Each row is a point. Each copy is the shape, with its points in the same order, turned, moved and blurred by noise. Say if it was mirrored as well.

Shape:
[[ -8.5  25.8]
 [  0.8 -32.1]
 [ 13.0 -22.1]
 [  0.1  -1.5]
 [-40.2   6.7]
 [ 18.2  21.3]
 [  1.6 -19.3]]
Copy 1:
[[ -7.7  36.7]
 [-14.6 -19.0]
 [ -1.8 -16.9]
 [ -8.0   9.2]
 [-44.8  29.1]
 [ 14.0  22.3]
 [-13.4 -10.0]]
Copy 1 is: only turned
Copy 2, 7 rows:
[[ 35.5  13.4]
 [-14.2 -25.2]
 [-16.7  -8.6]
 [  8.3   1.1]
 [ 44.7 -25.2]
 [ 14.5  26.5]
 [ -4.5 -13.7]]
Copy 2 is: mirrored
Copy 3 (7 x 2):
[[  5.6  31.4]
 [ -1.9 -26.8]
 [ 13.4 -22.1]
 [  7.4   3.2]
 [-29.8  19.6]
 [ 32.8  19.4]
 [  4.0 -13.3]]
Copy 3 is: only turned
Copy 4:
[[-20.3  11.4]
 [ 37.9   7.6]
 [ 29.7  -4.8]
 [  7.8   6.7]
 [ -3.9  46.1]
 [-13.4 -12.8]
 [ 26.6   6.9]]
Copy 4 is: mirrored

Shape (9 x 3):
[[-30.6 -30.5  -9.5]
 [-12.9  11.3  -4.5]
 [ 18.5   2.5   7.0]
 [  1.1 -19.0 -16.1]
 [ -6.5 -29.1 -22.7]
 [ 12.6  25.3  35.6]
 [ 22.4  34.5  17.3]
 [  5.7  19.2  -0.1]
 [-24.4 -29.5 -16.8]]
Copy 1, 9 rows:
[[ -8.3 -38.0   0.0]
 [-17.0   3.4  12.5]
 [ 14.0  18.9  -7.3]
 [  0.7 -13.1 -17.1]
 [ -5.3 -27.9 -24.9]
 [ 19.3  31.8  27.2]
 [  0.6  42.9  10.2]
 [ -5.2  16.6   2.2]
 [-20.4 -39.3  -8.5]]
Copy 1 is: only turned
Copy 2:
[[-16.0 -36.4  -8.8]
 [ -0.1  -4.6  18.8]
 [ -4.2  21.5  -3.8]
 [  3.8 -10.7 -14.8]
 [  5.7 -26.4 -22.9]
 [-21.5  38.5  27.4]
 [  0.0  43.4  25.0]
 [  6.3  17.3  15.5]
 [ -8.9 -34.8 -13.7]]
Copy 2 is: mirrored
Copy 3:
[[ 35.0 -17.6  36.2]
 [ 26.5  -7.3  -7.4]
 [ -6.7   2.2  -5.2]
 [  6.7 -21.2  18.0]
 [ 12.4 -29.0  28.8]
 [  2.2  34.7 -22.8]
 [ -3.0  17.7 -35.1]
 [  9.0  -2.1 -18.8]
 [ 28.7 -22.8  33.4]]
Copy 3 is: mirrored

Shape:
[[  7.2 -24.0  16.1  21.3]
 [ -1.8   3.6  17.4  -9.1]
 [ -3.4   5.8  13.4  26.6]
 [  5.7  10.6  21.3 -12.3]
 [  5.6   8.6  25.4  -9.1]
 [ 79.7   2.4 -26.0  17.5]
 [ -1.2 -14.2 -20.3 -12.3]]
Copy 1 (7 x 4):
[[-24.1 -13.6  -6.2   2.9]
 [ -2.8  11.7  18.6  12.5]
 [ -9.5   7.7 -10.9 -14.0]
 [ -4.5   7.8  28.9   2.8]
 [ -9.6  14.4  23.7   5.2]
 [  8.3 -49.5  38.1 -47.8]
 [ 22.5 -19.9   3.9  17.6]]
Copy 1 is: mirrored
Copy 2 (7 x 4):
[[ 12.3 -28.2  12.7   0.8]
 [-18.5   4.1  13.8  -8.3]
 [ 20.3   0.1  10.0 -13.0]
 [-19.3   2.3  12.5 -19.5]
 [-13.4   5.0  11.0 -16.8]
 [ 10.5 -24.9 -65.9 -34.4]
 [ -6.6  -4.9 -15.2  24.6]]
Copy 2 is: only turned
Copy 3, 7 rows:
[[ -7.4 -14.6   2.3  29.5]
 [  8.6  15.8   3.9   7.9]
 [ 17.7  -9.2 -14.3  22.6]
 [  9.2  25.6  -0.7  11.6]
 [  9.2  24.2   0.7  14.9]
 [-58.1  11.1 -63.2  13.4]
 [-12.5  -6.8   2.4 -20.4]]
Copy 3 is: mirrored

Shape (11 x 8):
[[-19.0   8.5  10.9  17.3  36.0 -15.1  -4.4  -6.7]
 [-11.0   2.1 -28.7 -28.4  12.1  -3.3  -0.4  12.4]
 [ 16.0 -38.5   5.7  21.2  26.5 -15.1  -1.8  20.3]
 [-21.5  -1.2  -3.3   2.4  14.7  24.5   2.9 -12.7]
 [ -2.6  31.3 -22.2  11.7 -27.2  23.2  -2.4  15.8]
 [-36.2  33.5   9.3 -35.6 -13.7 -20.1   6.3 -14.1]
 [-13.9 -15.1  40.4  -2.0  29.6  -2.0   6.5  15.0]
 [ 16.1  11.9  -0.6  25.3  -3.4 -16.9  35.6  10.5]
 [ 33.2  -8.9  28.3 -24.9  -4.3 -22.0   4.3  -1.1]
 [ 10.4  -8.2 -17.9  -3.2  62.3 -15.2  37.2 -15.4]
 [-40.2 -17.1 -18.0 -13.7  -8.4 -18.9 -11.9  -1.0]]
Copy 1:
[[-19.8 -16.1  -4.4  19.9  -5.1   2.2 -40.8   4.8]
 [ -8.2 -24.2  -2.7 -14.6  11.3 -19.2  11.6  15.9]
 [ 20.4 -20.5   1.0 -10.4 -42.3  -3.0 -32.7 -10.7]
 [-33.9   2.1 -20.9 -16.3  -5.2  -1.2 -15.6   9.1]
 [ -1.7  21.7  -5.1 -26.8  15.0  19.8   0.1  45.7]
 [-41.8 -12.8  26.9  -0.3  44.1  13.9   4.8   2.0]
 [-14.8 -26.6  -5.2 -18.8  -2.6   4.8 -50.4 -25.4]
 [ 12.7 -14.2  -4.9   0.8 -10.0  48.9  -7.4  10.3]
 [ 18.8  -5.5  15.6  -8.4   9.1  10.0  -2.4 -42.3]
 [ -6.9 -46.1 -43.0  25.5 -24.8   0.5   2.0 -14.6]
 [-33.7 -17.1  31.8 -15.8  -7.3 -15.5   0.3  13.2]]
Copy 1 is: only turned
Copy 2 (11 x 8):
[[ 17.5  22.1 -24.2  11.0  -5.6  -9.5 -13.4   9.0]
 [  7.8  19.1   2.4 -22.0  25.8   0.1  27.0  -7.4]
 [ 46.3   7.9   7.4  32.9 -14.5  -0.5   9.2  -5.5]
 [ -1.9  12.7 -18.2   3.5  19.9  11.4 -17.5 -11.9]
 [-30.2 -17.0  -0.9  -7.6   7.0  -9.8  10.2 -36.1]
 [-29.5   2.8 -15.9 -28.1  20.9  -3.3  -6.2  34.4]
 [ 19.2  10.8   8.7  27.1   5.6  -7.1 -20.7  25.7]
 [-24.3   1.6  -4.5  33.8 -28.9  -0.3  26.3   2.8]
 [  4.9  -4.4  31.5  -2.6 -20.1  14.7   5.8  34.8]
 [  6.4  69.3 -13.6  27.8  -7.7  28.2  23.4   6.2]
 [ 21.4 -15.8 -28.3 -19.9  33.5   6.0  17.7  11.1]]
Copy 2 is: mirrored
Copy 3:
[[ 13.5 -23.9  23.1  -3.2 -11.5   5.5 -35.0  -8.7]
 [-12.3  -6.8 -20.4 -22.8  10.1 -25.2 -32.2   0.7]
 [  3.1 -52.4  19.7  13.9  -2.4 -36.3  -4.2   4.2]
 [  7.4 -16.5 -15.2 -10.9 -10.5  -0.1 -13.1 -32.9]
 [-23.1  -5.7 -24.0  -3.6  36.1  22.6   5.9 -14.2]
 [ -7.2  20.4 -11.0 -39.5 -22.1  22.0 -21.2  21.4]
 [ 31.0 -39.3  -2.9   2.8 -29.6  -6.7 -11.8  12.7]
 [ 13.4 -21.6  22.6 -17.0  31.5   3.1  14.9   7.4]
 [  7.0   1.4   7.4   8.6 -13.4 -31.1  16.7  34.7]
 [ 41.9 -13.0  25.3 -25.4  14.5 -46.7 -34.2 -14.5]
 [-35.8 -22.4  -6.6 -34.3 -23.6 -10.4 -19.0  -4.8]]
Copy 3 is: only turned
